Every row gives one point. Before rounding, the points of a table are all equally far from one centre. They may lie mostly on one side of it. Write the centre, to within rounding.
In the rows, zero is written as 128.

Points (9 x 2):
[[180 149]
 [128 165]
 [186 137]
 [186 135]
 [179 150]
 [140  81]
 [183 143]
 [157  82]
 [157  83]]
Centre: [144 124]

Points (14 x 9):
[[138  95 139  74 194 104 178 153 139]
 [131 185 154 148  72 145 137 108 134]
 [205 143 150 107  81 157 153 149  98]
 [140 190 127 117 117  83 144 121 155]
 [ 81 175  88 116 153 111 149 135 162]
 [135 114  84  64 108 165 153  95 179]
 [ 99  68 147 109 122 109 194 152 120]
 [199 167 121 123  95 161 170  79 156]
 [128 154 157  86 177 212 231 106 135]
 [ 76 128  75 134 145 121 174  65 129]
 [137 124 112  52 134 147 192 192 141]
 [109 108  82 125 115 128 158  92 183]
 [ 78 145 129 124 187 138 155 140 180]
 [176  99  93 107 120 190 195  78  63]]
Centre: [133 139 127 109 141 155 168 116 112]

Points (23 x 18):
[[207 136 166 109  92 114 153 171 151  81 116 147 151 173 185 101 124 104]
 [202 106 144  95 118  72 144 149  71  36 110 130 154 161 159 121 149 118]
 [215 108 127 112  66  85 146 141  68 110 119 136 183 176 168 147 137 129]
 [182 121 157 114  89  92 193 128  83  44 153 144 202 135 163 103 110 133]
 [181 168 130 131  76  98 185 149  69  67 106 121 143 165 158 153 109  75]
 [189 138 140 104 109 121 145 159  83  40 121 138 134 132 174 184 109  83]
 [228 138 109 111 104  91 171 147 105  73 141 152 143 121 149 158 141  92]
 [235 129 150 123  92 142 123 131  56  69 164 105 136 162 151 126 118 103]
 [165 150 195 116 130 112 165 153 117  44 102 130 192 146 176 139 118 140]
 [184 125 160 103 108 126 127 164  74 111 113  80 177 145 188 159 138 149]
 [229 116 127 142  90 120 149 160 103 123 151 174 120 172 154 176 103 130]
 [191 138 171 106 134  65 156 151  69  57 142 117 150 131 171 118 121  84]
 [212 130 142  82  83 110 145 170  61  98 166 151 165 131 163 127 139 112]
 [198 148 117 119  95  67 157 111  86  81 162 119 161 120 202 126 101 101]
 [204 180 140 107 112  92 153 160  90  95 144 165 149 175 196 167 128 120]
 [214 138 184  93  88 129 148 167 113  77 126 152 145 187 190 113 124 153]
 [159 118 166 140  93 111 158  84  94 113 119 121 137 126 214 156 102  80]
 [202 117 169 151  98 108 124 104  59  93 121  94 165 151 201 125 106  99]
 [191 126 139  72 123  88 158 157  66  58 127 120 172 143 170 149 111 103]
 [214 126 143 110 160  88 189 124  68  80 170 103 156 159 150 121 119 144]
 [171 111 136 113  71 162 154 160  84  67 127 144 176 167 169 131  91  86]
 [225 157 171  95 106 126 156 159  89  38 111 137 148 137 160 157 109 139]
 [194 143 107  87 102  96 163 100  77  86 134 105 172 151 177 131 116  84]]
Centre: [163 130 145 133 107 115 149 128  98  92 133 135 133 146 151 129 119 138]
